Each point is reached from the start by the listed moves, each made 0, 1 or 2 times, or once backwards (-1), plus a little noise. Say if it took an odd or an even number of moves. Then give how often each move was made.

Moves:
(1): [2.4 4.4 0.8]
(2): [-2.2  4.7 -5.1]
(3): [-2.2  1.0  1.6]
Start: [ 0.0 -1.1 -1.4]
Points:
[4.9 3.7 7.1] => even (2, -1, 1)
[-2.1 -8.9  4.4] => odd (-1, -1, 1)
[ 4.6  2.7 -2.1] => even (1, 0, -1)

Moves:
(1): [ 3.1  1.0  0.3  1.7  0.8 -3.1 -1.0 -1.5 -0.1  1.5  3.0  0.4  2.6]
(2): [ 0.4  6.1 -0.4 -0.7 -1.0  0.1  1.3  4.1  0.9  2.6 -1.0 -1.0  0.9]
(3): [-0.5  2.1  5.5  0.3  1.7 -0.3  0.0  1.1 -2.7 -1.0 -0.9 -1.9  1.5]
(4): [-0.7  1.3 -0.1  3.6  0.5  1.8 -0.9 -1.2  1.5 -0.1  0.5 -0.9  1.5]
(5): [ 0.1  0.8  0.5 -1.5  3.3  0.7  3.1 -0.1  0.9  0.9  1.3 -1.9  0.2]
(6): [ 2.7  0.6  1.8 -2.5 -1.1  4.2 -2.7 -3.5  2.8  3.3 -1.6 -1.4 -2.5]
(7): [-1.0  0.9  1.4  0.0 -4.0  2.9  5.0  0.3 -1.5  2.2 -0.2  0.3  3.0]
(8): [ 2.3 -1.9 -0.6 -0.2 -1.7  0.6  0.8  4.4 -2.3 -0.9  2.0 -3.3 -3.9]
(9): [-0.7 -2.2  3.6 -1.7 -1.9 -2.3 -0.1  1.1  5.1 -0.2  1.4 -1.6 -0.2]
(10): [-0.6 -1.8  1.2  0.6  0.2 -1.8 -0.1  0.2 -0.6  2.3 -0.8 -1.7 -0.8]
(11): [-1.6  2.5 -0.9 -0.7  0.4  0.4 -0.7 -0.8 -1.2  0.1  4.4  1.2 -0.8]
Start: [ 0.5 -2.8 -1.8 -2.1  2.0  0.7  0.4  0.7 -0.2  2.3  0.2 -0.9 -2.2]
Points:
[  1.6   6.4   5.6   0.7   8.5 -13.2  -0.9  10.2   3.9   1.0  21.4  -8.5
   0.6] => odd (2, 1, 1, 1, 1, -1, -1, 1, 2, 0, 2)
[10.5  4.3  8.5 -2.6 15.7 -4.6 -5.4 -7.7 -3.6  6.4 -3.6 -3.2  4.2] => odd (2, 0, 2, -1, 1, 1, -1, -1, -1, 0, -1)
[ -4.9   3.3  13.8  -2.8  -0.4  -1.9   7.7   7.0   6.7  11.2   5.4 -11.6
   2.3] => even (0, 1, 1, 1, 1, 0, 1, 0, 2, 2, 1)

Moves:
(1): [ 2.5 -0.4 -1.0  0.9 -0.5  0.9  0.3 -0.3 -3.2  1.4  0.0 -0.1 -1.0 -0.2
  0.7 -1.4 -0.1 -1.4 -0.3 -0.7  0.5]
(2): [ 1.9  1.8 -0.7 -1.9 -1.6 -0.1  0.6 -2.0  0.5  0.6 -0.1  0.1 -1.1  1.2
 -0.7  0.3 -0.7 -0.7 -0.3 -0.2 -0.8]
(3): [ 0.5  1.1  4.9 -0.4  1.3 -1.8  0.5  1.4 -2.0  0.5  1.2  3.3  0.7 -0.5
 -0.5  0.0  1.4  0.0  0.5  1.0  1.0]
(4): [ 0.1 -0.1 -0.5  1.2 -0.9 -1.3 -0.7 -0.9  0.8 -0.2  0.1  1.7  0.8  0.1
  0.1  0.7 -0.3 -2.0  0.0 -1.7 -0.5]
(5): [ 0.1  1.5 -1.0 -0.2  1.3  1.2 -2.5  0.3  0.4  0.5  1.0  1.0 -1.1 -0.8
 -0.8 -0.7  1.0 -1.3  0.2 -1.4 -0.3]
(6): [-0.7  0.5 -0.4  0.4 -0.1  2.2 -0.7 -0.2 -1.6 -2.4  0.2  0.9  0.4 -0.6
  0.8  0.4 -0.7 -0.8 -1.4  2.3  1.7]
(7): [-1.7  1.0  0.0  0.7  2.7  0.2  4.4 -2.5 -0.6 -0.4  2.9  0.1  1.8 -1.9
  0.5  1.3 -0.4 -0.3 -1.6 -3.3 -2.1]
(8): [ 1.4  1.4 -1.3  0.5 -1.2 -1.5 -0.7  1.3 -1.0 -1.1  0.8 -1.6  0.8 -0.3
 -0.4  0.6 -0.1  1.2 -0.3 -0.1  0.1]
(9): [ 0.7  2.1  0.3  0.4 -2.2  1.1  1.3  1.1  3.3 -0.8  2.0  1.0  0.1 -0.1
  2.1  0.0  0.4 -0.9 -2.2 -1.4 -1.0]
(10): [-2.3  0.2 -1.3 -1.0  1.1  1.1  0.1 -0.8 -0.5  2.8  2.5 -1.3  3.5  2.0
  1.4  1.3 -0.2 -1.4 -1.1  0.2  0.9]
(11): [ 1.2 -1.4 -0.9 -0.4  0.6  0.4  0.5 -2.1 -0.7 -0.6  2.6  1.4  2.1 -0.2
  1.0 -1.4  0.7 -0.4  0.2  1.2 -0.3]
(12): [-0.5 -1.4 -1.8  0.9 -0.2  0.2  1.2  1.3  0.0 -0.1  0.8  3.6 -1.4  1.3
  0.8  0.9  0.4  2.4 -0.8  0.0  0.1]
(13): [ 2.0  1.1  0.1 -1.6 -0.1  0.3  0.7  0.8  1.5 -0.1 -2.1  0.7  0.4  0.0
 -0.6  1.2  0.6  0.4  1.0 -2.0  2.5]
(14): [ 1.2 -0.5 -1.2  1.0  2.4  2.4  0.4  2.1  1.1 -2.4  0.5 -0.1  1.4  3.2
 -1.8  0.2 -0.5 -0.3  2.3 -0.4 -2.4]
(15): [-1.2  0.8 -0.1  0.1  1.2 -0.8 -1.4 -0.3 -1.0 -1.5 -0.3 -1.6  0.1  0.2
  2.4  0.1  0.0  0.5 -1.9 -2.3 -0.3]
(16): [ 1.8 -2.1  1.7 -1.6 -0.2  0.0 -0.6  0.2  0.3 -0.5  0.2  0.7 -1.2 -2.0
  0.4  1.7 -1.1 -1.8  0.0  1.7 -1.0]
(17): [-0.9 -0.9  1.3  0.6 -0.6  1.3 -0.1 -1.2  0.7  0.6  1.0  0.3 -2.0  0.8
 -0.1  0.8  2.2 -0.1  0.7  0.1  1.2]
(18): [ 0.7  0.8  1.1  2.1  1.7  1.9 -0.6 -1.3  1.6  1.3 -0.8 -0.8  0.8 -0.2
  0.7  1.4 -1.8  1.0 -0.5  1.2 -0.2]
(19): [-0.2  0.4  1.0  0.5 -2.0  2.4  0.3 -0.2  0.0  0.1  0.1  1.5 -0.2 -0.2
  1.2  0.7 -1.8  2.1  2.4 -0.1 -0.5]
(20): [ 0.8  1.4 -0.1  0.0  0.5 -0.9  1.2  0.1  0.7 -0.7 -1.2  0.4 -0.6 -0.7
  1.5  0.7  0.3 -0.5  2.3  1.6  0.4]
Start: [ 1.7 -3.0 -2.1  1.1 -1.8 -1.3  4.0  3.7  0.4  1.2 -1.0 -1.3 -1.0  3.3
  0.5 -1.1 -1.0  0.1 -0.1 -2.0 -1.8]
Points:
[  7.5  -7.9 -10.3  -7.0  -3.3   9.9   2.2   0.3  11.3  -3.3   4.7  10.1
   4.2  11.2   2.1   5.8  -1.9 -14.0  13.6   6.4  -2.9] => even (-1, 1, -1, 2, 1, 1, -1, -1, 0, 2, 2, 0, 1, 2, -1, 2, 1, -1, 1, 2)
[ 6.0 -6.1 11.7 -5.6 -6.6 -8.8 -0.6 14.7 -0.2 -4.3 -3.7  7.1  1.8  1.1
  0.4  5.1  0.2  2.5  4.1 -1.9  4.2] => even (-1, -1, 2, 1, -1, 0, -1, 1, 0, 0, 0, 0, 2, 0, 1, 2, 0, -1, 1, -1)
[ 11.7  -3.3  -6.7   3.0   2.5  -1.4  -3.0  13.9  -7.2 -14.0  -5.1 -12.1
   6.0   6.6  -0.7  -6.2  -2.0   2.4  -2.2  -2.1  -1.2] => odd (1, -1, 0, -1, -1, 1, -1, 2, 0, -1, 1, -1, 1, 2, 2, 0, -1, 0, -1, -1)
[ 18.3  -1.2   1.5   3.8 -11.4   7.0   7.4   1.1   8.9   2.1   1.3   2.0
  -4.6   5.6   3.0  -1.3   1.5   3.7   0.3   5.6   2.4] => odd (1, 1, 0, -1, -1, 0, -1, 1, 2, -1, 2, 0, 1, 0, -1, 0, 2, 2, 0, 0)
[ 11.8  -6.7  -7.2  -2.5  -7.5  11.7   1.7   9.5  10.2  -3.6  -3.1   2.9
  -5.4  13.3  -2.0   8.4 -10.4  10.5   6.6   2.5  -7.5] => even (-1, 2, -1, -1, 0, 0, -1, 1, 0, 0, 0, 2, 1, 2, 0, 2, 0, 1, 2, -1)
[ 8.7 10.3 -3.4 -3.5 12.1  8.7 18.1  1.4 11.8  2.3 14.7  5.4 15.0  7.0
  0.7  7.6  0.7 -1.1  9.2 -7.4 -7.5] => even (-1, 1, 1, -1, 2, -1, 2, 1, 1, 2, 2, 0, 2, 2, -1, 0, 0, 1, 1, 2)
[14.3  3.5  9.1 -9.4 -4.9 -6.7  3.1  9.9  2.6 -7.3  4.0  7.8 -5.2 -3.0
 -0.8  3.0  6.6  0.3  0.7 -4.4  0.9] => even (-1, 1, 2, -1, 1, 0, 0, 2, 1, -1, 1, 0, 2, 0, 1, 2, 1, -1, 0, 0)
[  0.6   0.8  -1.9  -0.3  -1.2  13.0 -12.9   5.0   6.6  -5.5  -3.2  -8.0
  -4.0   3.9   3.6  10.0  -3.9  -3.8   1.0   0.0   2.6] => odd (-1, 0, -1, 0, 2, 2, -1, 1, 0, 1, -1, -1, 1, 1, 2, 2, 2, 1, 1, 0)
[ 3.8 -5.0  8.2 -1.8 -3.5 -1.7 -1.9  0.4 -8.3 10.3  1.6 -3.5 -8.0 -2.3
 -2.4 -1.0  3.1  0.8  3.7 -1.9  2.2] => even (1, 0, 1, -1, 1, -1, 0, 1, -1, 0, 0, -1, 0, -1, 0, 1, 2, 0, 1, -1)
